Rows are points. Each copy is the shape, with its points in the same order, turned, moved and blurred by noise. Say if it was mirrored as well.
(in the rows, 128 means zero)

Shape (8 x 3)
[[133 133  60]
 [142 132 142]
 [155 142 189]
 [ 59  85 153]
 [172 146 149]
 [125 228  78]
 [149 152 104]
 [ 92 128 157]]
Copy 1 (8 x 3)
[[152 185  83]
 [139 109 104]
 [106  61 101]
 [137 126 202]
 [134  96  75]
 [ 67 188  60]
 [111 135  82]
 [112 113 158]]
Copy 1 is: mirrored
Copy 2 (8 x 3)
[[134 192 114]
 [141 117 129]
 [154  69 145]
 [ 92  90  43]
 [167 108 151]
 [ 83 182 181]
 [146 156 143]
 [105  94  97]]
Copy 2 is: only turned

Shape (8 x 4)
[[138 110 143  69]
 [176 189 144 100]
 [176  96  96 103]
 [148  43 139 139]
 [175 162  67 173]
 [137 156 158 119]
 [138  99 153 126]
 [ 79 153 140 206]]
Copy 1 (8 x 4)
[[168  89 128 160]
 [149 128  47 140]
 [159 165 143 171]
 [180 144 193 112]
 [ 94 206  93 131]
 [142 107  92 121]
 [159 116 136 113]
 [ 71 120 117  44]]
Copy 1 is: only turned
Copy 2 (8 x 4)
[[ 75 148 143 137]
 [ 89 139 140  50]
 [ 83  84 163 131]
 [140 113 180 181]
 [135  35 135  70]
 [127 149 131  89]
 [129 132 156 133]
 [221 113  91  96]]
Copy 2 is: only turned
Copy 3 (8 x 4)
[[129 136  96  64]
 [208 103 112  91]
 [108  72 107  84]
 [ 64 111 166  75]
 [154  45 136 164]
 [171 137 136 103]
 [118 132 150  86]
 [142 156 189 189]]
Copy 3 is: only turned

Shape (12 x 6)
[[101 118 138 121 154 109]
 [125 177 112 183 156 117]
 [129  17 112 179 137 127]
 [135 127 106 128  53 120]
 [153 170 141 124  84 161]
 [151 130 131 182 140 110]
 [129 173 110  40 124 151]
 [159 174 123 179 138 135]
 [144  86 128 107 107 132]
 [138 174  99 182 140 141]
 [102 136 137  91 135 152]
 [158 109 116 174 139 109]]
Copy 1 (12 x 6)
[[168 107 117 139 140 158]
 [159 185 142 139 122 200]
 [164  91 130 213  55 107]
 [ 95 157 117 138 137  92]
 [112 159 169  98 147 119]
 [159 160 134 136  83 159]
 [ 83  89 143  97 197 162]
 [140 181 161 121 106 178]
 [124  90 129 140 112 109]
 [132 180 161 146 120 187]
 [148  98 150 127 177 147]
 [150 145 130 145  77 152]]
Copy 1 is: only turned
Copy 2 (12 x 6)
[[141 127 111 108 123 144]
 [199 157 136 161 137 113]
 [143  75 179 132 135 231]
 [ 80 150 162 167 172 138]
 [108 121 151 161 170  72]
 [176 134 175 133 146 135]
 [ 68 133 100 150  95  66]
 [182 137 168 162 145  93]
 [ 89 102 157 129 133 146]
 [184 143 150 185 139 109]
 [109 105  95 135 126 111]
 [164 129 185 139 132 152]]
Copy 2 is: mirrored
Copy 3 (12 x 6)
[[ 97  94 137 145 116 113]
 [104 144 142  74 139 112]
 [  7 139 139 163  45 129]
 [126 146 184 148  86 188]
 [146 173 142 153 142 171]
 [ 59 146 147 107 132 142]
 [195  97 100 156 116 158]
 [ 99 166 132  92 149 142]
 [ 92 122 130 178  88 168]
 [109 171 137  80 128 126]
 [138 116 122 172 114 119]
 [ 58 137 134 110 109 153]]
Copy 3 is: mirrored

Shape (11 x 6)
[[138 146  95 134 164 114]
 [187 120  75 103 124 119]
 [134 185 149 155  54 190]
 [ 87 152 127 118  77 119]
 [152 110 138 171 198 117]
 [106 156 166 170 117 215]
 [179 117 109  95 169 134]
 [122 160 146 116  23 100]
 [112  99 161 113 139 126]
 [167 155 136 100 183 107]
 [225  72 113  98 118 100]]
Copy 1 (11 x 6)
[[ 87  79 104 121 144 117]
 [ 90 142  68 143 143 128]
 [159 136 168 105  79 206]
 [107 132 193 142 143 153]
 [132  64  94  91 131  64]
 [167  83 171 109  47 147]
 [120 100  60 156 134 107]
 [134 180 188 112 164 182]
 [148 108 153 149 139  83]
 [140  64  80 139 173 121]
 [130 177  48 135 163  95]]
Copy 1 is: mirrored
Copy 2 (11 x 6)
[[166 128 145 122 157 144]
 [134  92 121 155 177 188]
 [127 210 112 235 161 125]
 [127 161 112 183  90 140]
 [125 124 163  88 184 111]
 [122 219  96 172 182  81]
 [142  78 114 135 190 141]
 [ 96 149 143 232  85 155]
 [105 110 114 138 129  97]
 [164  84 160 148 172 113]
 [ 73  53 141 151 188 184]]
Copy 2 is: mirrored
Copy 3 (11 x 6)
[[ 96 133 106 143 140 148]
 [143  82 104 117 173 158]
 [188 132 203 180 144  76]
 [152 156 187 182 123 164]
 [ 85 142  93 106  89 104]
 [154 123 174 184  77  62]
 [103  74 104 117 138 144]
 [183 154 227 140 147 175]
 [110 115 162 135  69 157]
 [ 64  98 140 122 141 141]
 [148  74 112  47 152 172]]
Copy 3 is: only turned
Copy 4 (11 x 6)
[[141 177 109 145 167 136]
 [150 144  63 173 178  94]
 [ 73  79 153 221 145 156]
 [ 85 123 118 153  97 134]
 [204 172 151 140 165 149]
 [122  91 169 192 146 210]
 [172 133  82 133 195 119]
 [ 65  95 129 179  94  80]
 [159 112 123 118 119 143]
 [151 146 126 108 201 115]
 [204 108  74 162 171  56]]
Copy 4 is: mirrored

Shape (13 x 8)
[[172  79 196  49 183  72  73 119]
 [125  93 138  65 155  97 142 154]
 [ 89 106  94  58 120 101 135 105]
 [157 101  87  77  91  97 149 136]
 [158  84 183 125 101  85 137 113]
 [173 121 179  83 147 223 149 132]
 [153 162  89  69 117 211 115 115]
 [ 93 146 115 202 166  98 126 155]
 [158 148  90 128 115  78 151 138]
 [100  87 144  95 102  98 145  66]
 [177  84  74 102  95 136 129 121]
 [166 120 169 139  97  87  11 153]
 [141 132 106 144 170  78 112 148]]
Copy 1 (13 x 8)
[[188  56 190 129 128 137  27 180]
 [112  82 148 127 102 167  79 154]
 [ 69  89 170  95 105 149  93 104]
 [ 60 113 133 118  82 104  82 147]
 [155  68 137 157  86  87  89 115]
 [146  98 199 163 105 124 190 209]
 [ 78 167 207 112 127 113 168 175]
 [161 143  66 127 151 158 139  88]
 [110 144  90  94  91 107  96 134]
 [102  51 169 116 101 105 108  81]
 [ 62 120 141 138 121  74 105 159]
 [187 168 169 186 144  85  32 113]
 [147 134  92 107 149 140  90 132]]
Copy 1 is: mirrored
Copy 2 (13 x 8)
[[203 145  67  75 102 180  56 178]
 [165 120  88  93 104 143 151 181]
 [133 160 108 103  94  81 147 188]
 [120 170  84 114  84 122 182 149]
 [102 131  91  91  93 174  95 132]
 [163  93  66  61 199 124 146  98]
 [171 172 106 104 188  75 185 104]
 [101 124 209 134 163 182 145 181]
 [113 182 137 100 111 164 179 157]
 [ 91 146 102  94  99  96  97 165]
 [105 193  63 140 125 133 169 129]
 [165 161 142 149  95 194  62  87]
 [142 161 146 106 137 189 142 186]]
Copy 2 is: mirrored
Copy 3 (13 x 8)
[[107 199 176  82  69  53 132  99]
 [117 198 150 142  79 139 149 135]
 [ 73 171  91 171  84 147 142 121]
 [117 158 102 132  54 173  95 133]
 [137 203 108  75 126 139 103  97]
 [146 129 114  46  97 143 215 171]
 [103  75  83 106  73 139 170 192]
 [173 139 134 180 192 129 110 141]
 [160 152  97 159  96 146  79 152]
 [ 90 190  70 129 112 141 141  87]
 [121 103 105 109  67 175 104 115]
 [ 88 140 171  66 160  88  42 134]
 [159 145 149 166 122 103  97 133]]
Copy 3 is: only turned

Shape (14 x 9)
[[104 177 143 131 113 145  54 121  78]
 [ 51 128 115 158 105 147 119 162  74]
 [149  73 145 115  76 137 158  68  97]
 [131 119 143  95 185  83  59 108 145]
 [144 181  57 106 191 135 150 155 164]
 [ 45  97 169  64 188  99 133 101 169]
 [ 84  94 162 111  72  68  87 155  99]
 [ 96  68  87  74 185 182 122 161 154]
 [166  77 143  59  85 156  84 160 171]
 [149 169 109 146 171 113 175 146 135]
 [104 141 102 114 138 105 104  80 143]
 [103 164 127 146  87  83 162 114 110]
 [ 74 135 101 109  92 162  99 170  88]
 [ 68 115 146 158 115 162  47  88 128]]
Copy 1 (14 x 9)
[[156  55  76 107 135  96 110 154 132]
 [174  88  89 141 164 172 164 148 123]
 [149 160 100  94 143  77 187  55 126]
 [ 89 144  88 100  56 108  91 150 115]
 [ 47 137 166 183 154 121  95 152  98]
 [ 72 148 112  80  54 151 192 161  70]
 [218 136  92 110  77 134 144 131  92]
 [ 67 189  91 166 134 123 185 195 121]
 [159 191 122 143  93  32 162 169 132]
 [ 79 113 166 173 128 138 115  94 119]
 [100 138 121  78 131 119 110 136 105]
 [161 100 156 111 140 142 132  80  88]
 [176 105  92 154 167 121 154 182 105]
 [145 104  83  53 128 127 149 174 173]]
Copy 1 is: only turned
Copy 2 (14 x 9)
[[153 141 187  45  87 157 145  64  98]
 [161 142 189 122  75 152 174 110 172]
 [144  82  99 154 104  87 128  56 105]
 [144 152  96  75 128 142 205 125  61]
 [135 155 130  67 205 150  99 167 130]
 [149 215  49  98 142 113 224  94 148]
 [105  97 101 101  58 178 216  83 163]
 [174 202  71 136 106 143 125 187 127]
 [ 93 141  38 110  72 167 106 118  78]
 [123 130 159 110 205 149 130 137 136]
 [141 120 117  48 133 104 166 117 114]
 [113  96 157  94 154 121 177  73 179]
 [157 143 149  90  66 175 124 109 165]
 [139 162 153  71  39  83 176 102  92]]
Copy 2 is: only turned
Copy 3 (14 x 9)
[[179 172  97 177 150 131 202 130 136]
 [ 96 194  76 166 141 101 142 126 142]
 [107 184 193 156  89 154 123 188 163]
 [208 147 152  83 143 150 156 122 109]
 [154  75 110  98  53  75 139  93  88]
 [127 155 135  31 140 192 156  81 136]
 [134 195 137 180 187 181 105 122 109]
 [143 142 127  79  73 104 101  64 194]
 [167 110 182 179 104 174  94  82 185]
 [132  95 107 110  88  91 130 154  91]
 [147 170 171 110 117 109 177 118 102]
 [ 84 153 145 163 115 136 153 159  67]
 [115 188  90 188 106 111 140  82 152]
 [138 179 147 141 190 110 199 121 175]]
Copy 3 is: mirrored

Shape (12 x 9)
[[108  88 201 105 171 130 119 150 187]
 [132 123 223 146 134  66 124 148 181]
 [217 117 153  86 133 147 106 106 110]
 [187  69 135  95 144 115 154 130  89]
 [ 97 127  92 126  30 182 120 107 156]
 [ 93 147  94 126  95 141 138  73 194]
 [103 142  79 105  70 150 114  90 206]
 [138  61 182 169 157 115  87 122 193]
 [156  88 152 102 176 104  72 123  67]
 [182 104 112 128 174 125  99 175 112]
 [169 104 115  93 146 152  75 158  98]
 [103 163 112 150  95 190 150  87 158]]
Copy 1 (12 x 9)
[[158  75 135 159 125 148  67 107  63]
 [171 121  94 122  92 166  48  81 108]
 [131 158 171 107 132 211 126 186  69]
 [150 158 146 126 157 145  89 218  93]
 [138  99 149 106 116 118 234 127 142]
 [139 131 165 174  88 123 187 102 149]
 [143 126 155 163 115 133 222  91 135]
 [125  90  67 166 101 165  90 130  74]
 [ 92 164 139 104 139 138  77 174  31]
 [ 86 139 131 129 184 163  86 163  96]
 [ 93 137 154  99 182 157 126 163  64]
 [118  93 184 137  80 140 180 127 162]]
Copy 1 is: only turned
Copy 2 (12 x 9)
[[164  98 131 100 162 130 176  56 169]
 [111 138  86  77 162 175 192  97 179]
 [181 172 161 113  94 174  84 107 156]
 [181 168 175  91 175 131  69 130 165]
 [114 184 138 159  95  29 118  78  84]
 [117 144 105 205 124  64 139 109 129]
 [102 145 140 213 108  72 145  91 103]
 [141  96  63 102 148 151 122  52 133]
 [239 164 137 101 157 196 123 115 116]
 [177 104 164  81 131 166 115 146 108]
 [194 144 172  98 105 151 117 115  90]
 [138 145 102 173  75  36 118 123 145]]
Copy 2 is: mirrored

Shape (17 x 11)
[[143  94 182 119 175  81  84 114 186 140 163]
 [ 74  69 176 188 161 108 153 175 158 170 153]
 [ 48  76 103 112 124 102 182 159 133 112 128]
 [141 185 111 162  98 130 134 145 194  78  89]
 [ 87  68 172  78  95 122 189 108 103  79  71]
 [104 123 160 175 177 129 100 166 121  93 186]
 [110  94 143  94 139 172  83  69 111 152 137]
 [ 54 148 126 112  77 149 102 164 164 163 185]
 [ 30 134 204 144 119 134 177 103 173 148 178]
 [133  89  95  99 115  82 148 154 113 162  70]
 [ 79 114 129 112 176 156 136 168 162 109  95]
 [ 47 117 110 155 138 129 176  90 161  80 187]
 [105 100 111 133  91 106  91 130 195 127  75]
 [149 106  98 144 162 174 165  65 163  70 151]
 [128 130 161 175 145 147 198  83 170 156 139]
 [112 173 127 186  83 104 196  95  86  80 172]
 [122 116 165 177 184  83  93 103 134 134  71]]
Copy 1 (17 x 11)
[[ 58 167  63 114  83 107 112 116  92 165 171]
 [ 70 177 139 188 114  96 107 153 141 196 106]
 [ 89 101 189 163 118 171  74 130 116 152 107]
 [137 147 108 171 127 169 119  63 190  91 197]
 [114  52 189  78 103 118  66 104 165 144 127]
 [109 181  81 147 101 150 103 196 144 133 128]
 [ 67  92  91  77 127 119 167 129 110 109 105]
 [ 86 126 117 177  74 206 190 113 136 154  97]
 [ 90 117 122 134 132 167 149 134 172 249 117]
 [110 108 195 153  97  97 120  91  82  95 151]
 [110  89  94 186 122 127  81 121 136 121 121]
 [ 83 135 134 126 181 216  95 143 150 172 126]
 [ 45 115 139 165  97 137 129  67 150  97 175]
 [109 153  86  83 199 164  80  89 138 104 124]
 [121 166 119 123 187 111 137  89 154 188 136]
 [166 170 184  86 161 199 136 153 176 143 165]
 [ 76 134 108 141 132  64 119 154 137 121 208]]
Copy 1 is: only turned
Copy 2 (17 x 11)
[[ 65 126 182 149 107 151 141 204 131  96 137]
 [102  74 101 185  78 167  82 152  90 120  99]
 [ 59  72  92 125  86 128 151  81  54 146 106]
 [102  65 100 125 157 101 142  92 209 100 153]
 [ 60 138 149  93  81 120  86  21  90 116 121]
 [ 92  77  92 123 133 178 150 163 101  51 135]
 [138 173 158 101 168 125 108 133  72 134 120]
 [101  67  91  83 135  77 119 187  99 135  90]
 [ 86  29 142 121 122 110  55 150  62 119 136]
 [126 135 135 142  60 116 185  73 128 159 104]
 [ 81  66 132 115 152 174 152  95 120 140  91]
 [ 66  45 104 138 160 100 122 109  46 100 178]
 [ 80 116  95 129 131 116 132 120 161 182 146]
 [ 84 106 131 184 225 104 144  78 101  77 159]
 [120  74 164 205 147 104  79 108 121 106 138]
 [132  64  96 127 100  69 114  68  92  39 196]
 [137 127 140 151 104 198 120 128 152 125 189]]
Copy 2 is: only turned

Shape (17 x 12)
[[118 159 176 101 133 162 119 149 146 117 144 164]
 [ 65  81 171 166 146 179 191 136 177 165 162 198]
 [139 150 116  96 114 130 144 109 129 122 121 149]
 [133 138 192  73 118 149 186  86 126 113  71 177]
 [105 199 137 147 147 160  78  61 169 104 130 174]
 [127 152  81 143 103 129 133  96 208 192  99 145]
 [139 145  89 156 146 114 145 170 131 165 105 173]
 [162 127 163 150 114 133 109 114  96 129 103 158]
 [123 181  90 112 173 148 148 140 120 139 127 179]
 [101 154 114 176 114 132 167  99 166 149 112 156]
 [ 62 186 139 157 120 176 116  93 133 181  99 130]
 [144 137 164 132  82 181  49 159 179  37 134 104]
 [111 122 130 152 100 163 149  81 159 160 166 201]
 [216 122 125 204 200 215 107 156 138 118 217 161]
 [134 111  89 192 112 181 199 114 111 159 199 107]
 [137 168 148 120 100  83 117  83 171 104 188 103]
 [110 111 107  89 171  99 123 158 102 119 125 108]]
Copy 1 (17 x 12)
[[163 153  57 119  88 141 115 117 135 153 132 158]
 [142 181 112  78 137 206 155 103 117 164  56 203]
 [120 123 100 137  97 104 138 109 136 132 109 114]
 [ 57 145  51 106  76 132 109  91 119 179  93 109]
 [191 100  62  64  71 128 152 138 189 159  92 102]
 [151 171 129 111 104 115 202 173 117 139  77  76]
 [126 169 132 173 106 136 180 143 183 133 110 145]
 [100 141  60 140 116 153 105 154 180 114 114 117]
 [133 114 105 147  63 119 189 107 165 152 122 156]
 [136 143 127 115 114 144 161 160 151 167  53 122]
 [142 116 125  73  58 170 148 198 139 163 105 129]
 [195 164  33  72 138  53  66 169 160 132 151 146]
 [156 136 100  93 106 165 156 113 123 111  43 143]
 [176 107  12 136 192 137 203 146 189  96 113 235]
 [129  74 144 136 168 138 156 161 109 106  57 207]
 [206  90  90 132 147 110  97 127 118 159  95  71]
 [124 118 146 141 126 123 132  91 155 143 190 133]]
Copy 1 is: mirrored
Copy 2 (17 x 12)
[[151 131 133 106 107 100 132 129 154 167 126  95]
 [103 150  71  84  91 141  21 100 186 187 124 124]
 [128 135 130 156  97 120 124 138 149 106 125  81]
 [137 101 110 116 138 129 100 145 189  99 186  46]
 [135  97  94  95  48 124 146 159 104 145  72  51]
 [ 94 127 113 143  26 126  90 196 148  90 100 143]
 [128 117 173 145  79 138  64 127 114 114 117 153]
 [115 110 148 113 146 159 127 146 135 112 109 103]
 [179 116 150 152  64 117  81 114 121 128 111 104]
 [ 97 146 107 105  51 153  80 148 131 104 122 106]
 [154 158  93  64  71 112  88 171 123  91  86  99]
 [ 79 127 127  84 102  90 247  97 152 145  94 116]
 [ 97 150 105 122  71 159  68 147 172 153  71  76]
 [166  99 155 121  84 220 145  63 171 209  36 165]
 [133 221 118 139  76 212  83  90 175 117  80 141]
 [ 96 186 100 169  82 152 183 179 113 162 123  88]
 [150 144 111 177 143 100 115 105  98 115 125 149]]
Copy 2 is: only turned
Copy 3 (17 x 12)
[[146 115  93 131 144 125 100  98 181  93 117 149]
 [ 82 141 163 179 155 158 101  82 192  35  86  77]
 [149 111 130 101 167 117 114 100 137 127 154 121]
 [192  92 140 113 149 131 172  47 190 115 149 103]
 [107  30  77 144 190 142  83 118 150 114 161 122]
 [134  84 149 133 226 111 118 157  92  63 130  96]
 [124 138 109 116 158  93 122 160 124 101 113  58]
 [112 115 101 112 137 130 173 139 161 134 145 123]
 [148 119 104 113 160 110  63 133 162 126 142  63]
 [107 104 141 160 211 125 125 114 127 111 115  78]
 [139  99 112 220 205 139 116 148 153 110 160 113]
 [ 97  57 106 133 119  74 126 115 145 123 105 247]
 [ 74 111 139 124 201 146 117 105 172  62 148 103]
 [ 34 102 107  65 144 150  71 206 231 130  48 133]
 [ 61 173 201 116 204 162  90 150 168 153 107 118]
 [117 101 102  96 200 177 111  87  86 131 110 180]
 [156 147 131 119  88 145  89 135  97 136 128 109]]
Copy 3 is: mirrored
Copy 4 (17 x 12)
[[102 112 154 187 120 174 100 158 110  81 143 132]
 [ 32 127 166  94  74 148  65 140 146  56 153 158]
 [143 133 129 135 124 152 144 141  86 109 123 127]
 [ 90 107 129 149 165 135 160 142  92  28  82 161]
 [161 164 104 182  77 208 126 133 149  55 128 161]
 [156 185  96  63 111 190 118 170  85 101 121 165]
 [103 191 133  89 137 172 110 123  99 124 142  81]
 [126 116 114 143 156 160 173 134 155 103 151 130]
 [111 168 122 147 109 175 107 120  97  89 109  72]
 [106 191 136 101 107 161 132 125 130  92 110 167]
 [ 98 183  69 149  98 173  98 176 147  95 106 162]
 [169  69 139 191 140 209 104 108 108 151 168 203]
 [101 137 154  94  44 152 142 147 132  80 130 155]
 [122  68 181 107  78 249  92  77 217 124 164  53]
 [ 90 130 148  67  68 142 104 121 181 170  79 114]
 [210 148 183 158 105 133 114 160 139 106 110 165]
 [144 145 115 149 146  95  69 117  90 111 145  79]]
Copy 4 is: mirrored

Shape (15 x 12)
[[ 74 116 142 167 180 148  87 110 163 159 101 130]
 [ 78 149  88 160 128 176 109 121 141 175  93 107]
 [ 78 145 112 192 136 114 131  89 168 190  29 158]
 [166 135 131  96 128  95 131 153 106 120 138  65]
 [151 127  59  98 138  92 124 169 125 173 142 125]
 [153 129  83 116  73  75 123 205 172 115 167 131]
 [ 91 180 122 146 133 124  66 106 124 155 102 163]
 [116 165 116 159 145 191  78  84 151 136  59 131]
 [179 103  84 132 120 104 127 114 119 130 185 123]
 [140 131  90 143 106  85 169 147 124 106 174 121]
 [188  89  75 113 132  83 128 133 154 110 147 116]
 [126  95 150 157 114 183 100 160  67  87  87 195]
 [127 130  92  71 111  97 175 144 165 128 155 154]
 [164 143 176 164 103 178 137 186 119 143 124 207]
 [146 160 136 177 160 162 150 197 109  84 111 205]]
Copy 1 (15 x 12)
[[141 155 125  54  62  80  85  89 139 130 162 130]
 [152 138 144  37 113 112 122  98 123 198 143 121]
 [148 138 166  40 129 104 111  93 190 148 233 113]
 [106 165  57 126 136 130 141 150 127 148  83 127]
 [158 102  67  92 158  89 144 141 141 149  84  75]
 [145 174  86 123 188  96 161  95 119 125  73  39]
 [128 112 134 116 110  80 106  56 144 173 160 127]
 [105 142 186  69 108  80  86 100 156 181 141 160]
 [137 120  88 115 177 119  82 142 105 122  80  86]
 [169 154  84 127 179 159 126 110 118 114  89  92]
 [118 134  83  97 186  99 114 142 140  89  72  91]
 [109 132 202 150  55 152  92 113 146 143  92  63]
 [175 127 115 129 172  98 185 130 106  92 104 110]
 [177 178 178 188  89  91  99 134 147 163 118  62]
 [201 164 176 169  88 129  99  94 193 141  77  87]]
Copy 1 is: only turned
Copy 2 (15 x 12)
[[116 182 165 187 143 109 182 173 137 121 134 144]
 [ 97 139 150 205 100 109 131 135 138 109 165 135]
 [105 168 204 147  83  75 161 162 188 123 194 177]
 [175 126 165 110 154 144  99  94  70 140 127 107]
 [146 140 110 105 148 107  54 134 116 108 131 131]
 [146 161  70  82 125 121  76  74 111 168 104 152]
 [134 186 149 171 135 118 143 136 112  97 184 198]
 [ 86 191 192 192 102 156 153 127 133  86 176 147]
 [172 156  86  84 136 150 122 121 111 102 152  92]
 [194 124  95  93 108 136 125  98 127 129 116 131]
 [146 170 117  59 128 133 109 111 108 107 110  91]
 [106 148 143 146 207 168 183  50 174  80 152 175]
 [135 115 101  71 113 153 101 144 109 134 106 172]
 [126 164 125 140 184 208 129  88 202 153 166 183]
 [163 174 148 146 163 192 130  74 214 100 103 192]]
Copy 2 is: mirrored
Copy 3 (15 x 12)
[[107 147 159 131 158 188  99 181  82 136 150  91]
 [127 158  84 146 107 174  98 182  88 126 148  81]
 [ 97 112  95 166 134 249 146 211  89 130 146 132]
 [166 116 143 100 126 102  98  99 135  59 168 162]
 [153 124 120 149 100 124 148 103 159  97 206  91]
 [185 124 176 125  43 127 177 109 153  91 145  92]
 [141 147 129 152 125 152 122 180  62 157 186 139]
 [123 119 108 112 115 168  69 216  87 173 156 128]
 [197  89 145 104 122 143 131  70 132 130 175  95]
 [188 130 131 123 102 140 158  68 155 111 127 125]
 [184  85 156  94 115 140 136 112 182 112 175 102]
 [161  66 157 208 137 107  83 156  80 175 100 138]
 [113 132 133 111 103 113 197 102 171 129 152 117]
 [107  66 163 190  58 129 116 101  59 172 122 134]
 [130 120 163 207  74 151  85 102 126 187 113 161]]
Copy 3 is: only turned
